Each wall is flat, endless, passes through zero and stands at right angles to its row. A trip goes straight from one point to another. List the walls that it crosses, first one first.

Walls:
(1): 4  -13  -48
(2): 11  -21  -50
(3): -29  63  -29
Trips:
41  15  -51 to 3  -49  0 => 3
-29  -24  25 to -32  -29  44 => none
22  -8  -32 to 41  -34  -5 => none
85  3  -59 to 27  26  -31 => 3
-49  33  -30 to -19  -8  26 => 2, 1, 3
50  -1  31 to -32  11  -24 => 3, 1, 2
27  24  -14 to 11  -1  12 => 1, 2, 3

Walls:
(1): 21  6  9  21  6  -22  0  -32  -2  -32  -7  16
(2): -26  30  -31  -24  -20  -35  2  0  -9  24  -34  50
(3): -44  -25  0  22  11  -18  -1  10  -34  -9  44  -19
Trips:
-44  16  15  46  -25  48  -2  -15  7  -4  16  -48 to -12  -5  -23  45  -77  -10  54  9  -39  44  62  -12 => 2
-25  22  -58  16  -16  21  -7  -30  -29  -32  25  -32 to 41  9  -14  39  -9  -16  5  -22  22  -33  55  92 => 2, 3
5  -5  56  18  10  28  -8  57  13  59  10  13 to -43  -28  -56  -7  16  63  47  31  -33  21  75  -60 => 3
86  -27  51  4  -29  -9  10  6  50  3  50  -59 to -3  -5  29  10  30  -39  29  -3  -36  -10  8  -8 => 3
28  -66  27  62  13  35  37  25  6  5  50  -12 to 12  21  35  -8  -9  13  4  -27  59  -19  11  -37 => 1, 3
35  9  69  -5  26  46  -7  6  22  23  -9  -25 to -23  -43  -15  -13  65  -29  25  27  -34  -49  -73  -13 => 1, 3, 2
65  -33  6  -56  -31  2  -3  -12  16  -45  11  8 to 10  11  1  -13  46  6  -55  -11  -10  -35  13  48 => 2
21  14  6  34  -3  -54  -16  -7  51  -95  -58  41 to 6  31  -29  31  -58  19  -28  14  20  65  -27  10 => 1

Walls:
(1): 27  10  -8  15  -79  -22  -32  14  15  14  -23  11  15  17  -1  -19  4  -34  -4  -5  -2  56  -51  -4  38  2  -18  15  6  6  -5  17  10  4  -41  -26  30  41  17  -20  11  17  -34  56  1  -9  8  12
(2): 38  -34  54  41  28  -42  -24  -2  15  2  33  21  25  -20  8  -6  11  53  -3  14  -33  23  21  -33  13  -17  -9  -23  45  -75  -18  23  4  22  -6  19  -16  -10  1  -11  25  -43  4  11  -10  9  51  20
(3): -3  -14  40  -18  10  -23  1  20  -35  36  -5  26  -15  -65  -5  22  51  6  -30  25  34  22  12  15  15  -32  -6  -4  -26  1  -4  -13  -10  17  6  51  9  -42  -26  17  2  23  -2  5  10  -19  -44  -4
Trips:
6  -20  -35  -2  55  -42  -44  -29  28  -25  -23  58  -50  28  -18  2  -13  20  9  2  25  -69  -6  6  -24  8  -7  -4  -6  -19  13  -11  2  26  -8  9  19  -16  -15  19  -10  43  -13  -18  -32  -19  0  -21 to 7  -24  -23  -4  -5  6  -24  -6  3  -19  4  16  -14  8  -9  15  13  -27  29  -11  -21  -30  -14  -2  7  23  -29  -15  -26  -5  24  29  45  -7  5  3  14  20  -9  11  40  0  8  28  -16  -36  -2  -59 => 3, 1
13  -28  -35  -24  43  12  9  6  -42  -6  -7  4  -25  -17  13  -13  22  5  32  22  48  12  10  -12  -26  13  -2  4  -34  8  -24  15  -21  -14  26  -4  21  11  -19  -17  33  -33  -54  -12  11  13  -4  3 to 15  -28  -22  7  -18  26  4  -18  8  32  15  34  19  -10  1  -3  26  -10  4  58  -3  -44  0  -5  37  34  -34  -31  19  21  49  -40  25  -13  -1  -61  15  -27  7  -26  -4  27  -3  49  24  -27  10  -41 => 1, 3
-10  17  40  -40  -2  -9  -31  10  16  -37  4  -37  -9  28  -9  10  12  -14  -14  30  14  22  14  6  33  -8  49  -12  -43  35  -61  1  -12  21  -11  -17  -19  -7  28  2  -50  8  10  -19  64  11  -42  7 to -17  6  53  4  -3  -9  -6  13  -17  2  37  -1  -1  -42  -12  -1  -13  4  -8  18  -16  -9  0  -27  -17  24  38  -14  -16  17  42  2  -2  -9  27  36  -8  -28  50  8  25  2  57  -16  6  -18  -23  -19 => 2
29  -26  -35  1  -26  -42  5  9  -15  23  17  -5  -17  -2  -6  0  -31  7  -16  5  -2  -4  -28  11  5  6  -5  -25  -67  -20  6  -51  -11  32  21  3  -11  -28  0  -29  -2  3  -2  9  -76  -8  -7  -20 to 47  16  -17  2  12  -31  18  15  1  -35  -29  23  -14  16  -15  -4  29  -18  -16  7  14  1  30  12  -32  -4  -16  -3  7  36  25  -10  -7  -40  6  -1  20  17  24  -17  38  17  -36  -4  6  37  9  6 => 3
-4  3  12  -18  37  -32  2  -2  21  9  18  -5  18  -31  2  22  -32  -9  -10  38  18  2  -6  13  46  -8  -14  -28  12  35  1  -8  1  65  8  -9  5  -41  -6  12  -13  1  40  -74  23  8  1  -12 to 40  -1  0  -11  -6  -25  -10  -10  20  25  1  26  -3  -6  -8  15  -22  -35  -34  -15  2  -49  0  -7  13  28  32  -22  0  -19  -32  -22  -29  -31  -24  16  7  -34  -23  -37  -5  27  -10  -6  -25  -27  -19  28 => 2, 1
-4  -5  -43  41  22  -31  -7  -9  13  -29  -1  -6  36  15  10  2  7  -3  -2  -20  12  20  24  4  24  36  -50  -37  -12  -42  -3  43  -17  20  -35  17  24  2  -23  8  -15  2  -43  -20  3  9  -6  9 to -35  23  -15  -20  21  6  21  13  19  -11  -21  -20  -10  37  -39  23  6  -12  15  -16  3  33  5  59  14  20  -6  28  -18  19  43  -9  -36  -30  2  14  -24  -31  33  1  -9  -31  -4  -22  56  22  -13  -29 => 2, 1
4  -12  14  35  47  80  6  -21  -14  -29  -6  10  -42  -39  3  18  7  43  22  -16  14  8  -25  1  42  23  -4  -19  16  21  27  -25  21  24  44  -41  12  -10  44  -4  -18  -2  -16  19  -9  -16  32  -8 to -13  39  -1  3  42  -5  33  34  -29  29  -17  37  -29  -5  17  50  -35  -7  -24  -45  -38  14  25  -6  -13  -31  -15  8  8  -1  -7  -64  39  -6  -21  5  21  -16  -38  5  -19  -16  26  24  -16  -62  4  7 => 3, 2
-13  38  7  -29  41  -21  9  -9  6  -3  17  -49  39  47  1  -3  -9  7  -24  -17  -11  -30  -45  1  -15  16  6  -17  -24  -8  32  21  5  3  3  34  -8  27  32  -12  12  -29  4  39  -18  3  29  -31 to 6  -5  -3  -16  24  -6  -28  -24  27  6  2  -58  -30  -20  -5  -34  -7  16  -28  -43  -60  29  31  -24  35  14  -9  23  -36  24  9  -19  11  24  6  -17  7  49  -11  38  -2  -41  -22  -2  -9  15  16  -58 => 1
-3  -14  13  -26  6  21  -4  5  4  -4  -5  -2  -21  11  -35  -11  -25  26  -9  34  24  -39  36  30  -35  -13  13  13  35  -17  -11  16  54  18  -22  -32  4  22  31  -13  -53  -31  -27  -7  10  -46  25  20 to 3  6  -8  0  -23  12  -20  -3  3  23  -20  1  16  -32  17  37  15  43  8  2  -25  23  19  -9  4  -9  -1  41  -7  1  -39  43  -15  6  -10  -3  7  21  1  -10  -10  -23  24  -25  14  -25  20  -27 => 1, 3
-11  -2  20  17  -4  23  16  -2  -9  22  15  -1  -19  -30  -43  20  -24  121  -4  12  -74  -4  12  -17  7  -31  -48  21  -4  -24  -14  17  -25  -10  27  -18  -2  10  -45  -13  -71  28  -32  -34  13  28  -1  -16 to -27  -28  15  22  36  -23  0  3  15  15  54  54  -26  -7  -12  45  -19  -37  5  -17  7  -15  61  10  5  -22  45  -6  -5  -7  37  4  20  1  26  1  19  6  14  -4  -10  -20  9  -11  50  8  49  5 => none
11  11  -60  2  -10  -4  -14  -19  15  -5  -25  -20  28  0  -16  -19  -2  14  18  0  7  -18  -9  31  -6  -33  -4  -31  -6  17  7  -9  37  1  13  40  13  -19  -36  -33  45  0  50  -20  -1  1  -13  52 to 7  19  13  10  -58  -14  23  0  -15  27  -23  10  -19  24  -48  -5  7  -4  -4  24  -31  -7  5  13  -19  -3  0  33  -42  -3  -12  -25  -28  28  -5  22  2  -48  15  24  42  -3  -2  15  -27  6  -36  -28 => 3, 1
